Each row is a point. The points of each table are mixes of a few directions, plus a little noise. How many directions does each table use, and how many do they share? Where both have some left over, give the other angles between the two spaces (their principal angles), to ten degrees, smallest first.
In the rows, 128 means zero.

First:
[[136 122 118]
 [ 56 176 221]
 [ 81 160 189]
 [161 106  85]
 [158 107  89]
 [130 126 125]
 [174  96  68]]
Second:
[[158 150 210]
 [106 115  75]
 [ 47 145 123]
 [ 49 146 127]
 [203 110 127]
 [187 118 140]
 [145 112  93]]
Directions: first 1, second 2, shared 1

First (7 x 6):
[[237  33 237 119 152 234]
 [ 97 155  97 130 121  98]
 [ 95 157  95 131 121  96]
 [109 145 109 129 124 109]
 [ 62 185  63 133 114  64]
 [151 108 151 126 133 150]
 [145 113 145 127 132 145]]
Second:
[[217  51 217 120 147 215]
 [116 138 116 129 125 117]
 [159 100 159 125 135 158]
 [ 21 221  21 137 105  24]
 [131 126 131 128 129 131]
 [113 140 113 129 125 114]
 [107 147 107 130 123 108]
 [159 101 159 126 134 158]]
Directions: first 1, second 1, shared 1

First, 10 rows:
[[132 108 159 112 125 128 110 132 135]
 [119 170  66 158 135 127 166 117 112]
 [133 100 169 109 123 129 104 135 140]
 [126 132 123 131 129 128 131 127 127]
 [134 101 168 109 125 129 103 135 138]
 [132 106 159 113 125 128 109 134 136]
 [110 210   7 186 141 127 202 107  98]
 [127 132 121 130 130 127 132 126 126]
 [129 118 144 121 126 128 118 131 132]
 [133 105 162 111 126 129 107 134 137]]
Second, 9 rows:
[[169 100 120 130 147 132 100 152 203]
 [153 130 146 132 123 139 128 129 140]
 [139 117  95 126 100 130 117 148 139]
 [139 114 126 137  91 127 160 173 147]
 [ 96 130 137 133 164 106 134 112 109]
 [115 145 174 159 170  99 133  82  62]
 [146 131 123 119 103 148 125 135 138]
 [108 122  77 118 112 118 109 134 118]
 [ 85 163 154  96 142 151 146  88  93]]
Directions: first 1, second 5, shared 0; angles 60

First, 10 rows:
[[ 43 131 113  75 141 129  75 144 240  84 131 169]
 [170 183 111 102 235 103 141 134 126  81  97 132]
 [114 126 127 116 139 119 126 132 146 122 131 132]
 [ 89 122 191 171  77 163 132 121 112 166 126 127]
 [194 116  87 107 184  62 176 134  90 135 146  98]
 [111  54 134 155  20 130 139 124 106 192 174 105]
 [ 83 118 184 185  22 208  96 113 116 158 120 140]
 [164 116 141 172  80 151 144 114  63 161 129 109]
 [181 171 130 119 231  87 171 132  95 111 107 114]
 [130 142  62  79 154 129  83 134 184  68 121 154]]
Second, 9 rows:
[[ 90  88 142 155  66 155 128 138 157 184 169 117]
 [144 140 126 103 188  78 154 130 117 111 119 124]
 [182 163 105 136 138 154 111 115  90  91  94 135]
 [ 78  92 145 111   7 129  71  95 103  85 102 165]
 [197  81 113 175 106 115 195 134  64 219 182  67]
 [135 189 119 120 217 154 118 144 177  98 107 142]
 [ 85 109 152  66 148  26 140 116 117  85 112 146]
 [112  90 135 140  61 133 125 121 114 153 144 123]
 [129 199 116 148 222 207 111 160 215 126 123 136]]
Directions: first 4, second 4, shared 3; angles 80

First, 10 rows:
[[156 202  69 115  54 111 222 109  81 112  25 155 102 180 145 149 122  39]
 [187 160 149 119 120  83 130 170 102 145 121 117 118  99 105 162 117 174]
 [100  82 127 124 165 115 130 107 136 116 173 139 132  87 145 129 163 115]
 [124 164 124 148  95 169  79 142 151 158 102 120 137 183  89 102  78 138]
 [132 104 155 129 158 118  96 145 139 135 170 116 135  92 117 130 134 173]
 [120  79 144 119 175  97 136 121 126 113 182 132 129  65 150 145 168 137]
 [175 186 152 147  95 133  29 192 149 197 126 107 136 146  39 127  56 209]
 [ 82  70 125 125 169 136 137  90 142 101 169 137 134 106 162 114 166 104]
 [113 142 144 128 113 203 169 120 119  89  60  91 125 212 178 101 117 134]
 [ 86  92  89 125 139 117 152  81 136 112 149 166 131 109 149 121 160  55]]
Second (8 x 18):
[[131 139 133 123 124 123 150 142 117 139 113 137 119 119 126 118 136 121]
 [126 123 125 130 130 131 118 122 132 124 136 123 130 131 130 132 125 131]
 [114  81 107 149 136 148  45  78 162  82 190  93 161 161 136 164  91 162]
 [118  92 112 144 135 145  61  88 154  93 177 100 157 153 133 156  98 156]
 [150 193 159  96 117  98 249 198  82 193  38 179  79  79 118  75 181  81]
 [149 183 152 102 118 101 232 187  89 184  53 170  85  87 119  80 173  86]
 [127 131 129 127 127 127 134 132 127 132 123 131 125 126 127 126 131 128]
 [110  77 105 152 137 153  35  72 164  78 196  89 166 165 135 169  87 165]]
Directions: first 4, second 1, shared 0; angles 50
